Every row gives one point. A path goes straight from each point to the next, and from the last back to the first. The post is the endless flat space through its rows: a point in 2 columns, a line in 3, a plane in 4, and so on, so that a path can go around it. How many times does the path go around the post? Going back the other way cancels.
(in the rows, 128 means zero)

Post (1 x 2):
[[136 114]]
Path:
[[107  71]
 [ 87 150]
 [133 163]
 [148 188]
 [101 135]
 [ 92 115]
 [107 183]
 [ 89 165]
 [103  87]
 [135  92]
 [153  95]
 [160 124]
 [187  88]
 [138  66]
 [ 98  86]
 [129  52]
 [165  83]
 [173  86]
 [150  53]]
Times around: 0

Post, 5 rows:
[[122 153 122 136 161 158]
 [106 137 117 151  95  95]
 [108  72 192  76 136 141]
 [166 135 119  88 160 155]
 [ 76 123 121 123  69 120]]
Path (25 x 6):
[[160  90 112 106  86  97]
 [133 159 125 167 105 170]
 [121 127 208 123 106 130]
 [151 150 136 104 146 234]
 [123 125 156 153 148 206]
 [143 122 139  96  55 113]
 [123 129 136  99  95 102]
 [ 82 121 164 119 174  80]
 [125  78 131  64 109 102]
 [ 86 147 159 150 203 137]
 [157 103 160   7 136 160]
 [167 125 158 125 103 127]
 [152 172 163 130 162 163]
 [112 111 172  82 135  72]
 [ 97 126  53  49 121 145]
 [106 148  79 100 134 205]
 [155 122 124 118 142 149]
 [145 146 175 177 117 142]
 [179 133 105 147 107 165]
 [115 108 137 182 163  94]
 [145  24 163   9  77  41]
 [ 75 128 147 127 144 106]
 [ 83 163  67 163 161 150]
 [118 120 107 147 107 134]
 [117 114 118 126  98 179]]
Times around: 1

Post:
[[112 133 167 111 129 186 106 128 108]
 [124 121 100 120 150 126 121 123 177]
 [136 125  96 131  99  75  72 116 146]
 [ 93  65 148 125 115 182 178 164 117]
 [174  99 115 129 159 100 116 137 142]
 [209 194 120  93 111 115 148  88  88]
 [ 85 115 135 100 106 134  84 176 128]
 [162  99 119  98 137  80 113 111 154]]
Path:
[[ 73 138  71 118  98 140 102 156 182]
 [108  98  64  99  97 109 140 115 145]
 [153 108 112  92 176 122 190 149 119]
 [169 173 121  74 113 168 148 117  82]
 [144  40 143  96 173 109  71 204 155]
 [153 125 114  65 124 171 141 164  99]
 [154 116 106 126 111 107 190  96  72]
 [ 95  79 185  86 133 125 164 132 119]
 [180  75 205  49 175 165 231 162 138]
 [167 103 160  88 149 123  98 123 144]
 [146 121 117  96 128 130 117 165 116]
 [132 159  95 116 166 179 153 171 101]
 [ 87 131 166  88 175 134 126 120 168]
 [144 144 149 144 130 135  52 153 109]
 [150 119 135 123  81 131 115 131 112]
 [136  86 131 101 139 185 104 145 120]
 [ 91  97  96 113  81 100 108 136 130]
 [127  75  90  84  89 150 209 124 172]
 [142  90  83 187  61  79  73  81 194]
 [ 87 153 156  98 136 219 201 214 107]
 [183 191 105 110 117 128 147 121 145]
 [116  75 153  29  70 156 168 201 130]
 [110  51 126  79 158 145 110 163 141]
 [146  91 197  88 228 118  37 120 119]
 [146  76 123 175 185  66 111 108 174]
 [131  24 192 122 188 132  80 187 163]
 [ 68 152  69 138  86 180  62 142 190]
 [169  69 123 126 138 133 160 138 150]
 [158 127  79 105  96 132 236 219 119]]
Times around: 3
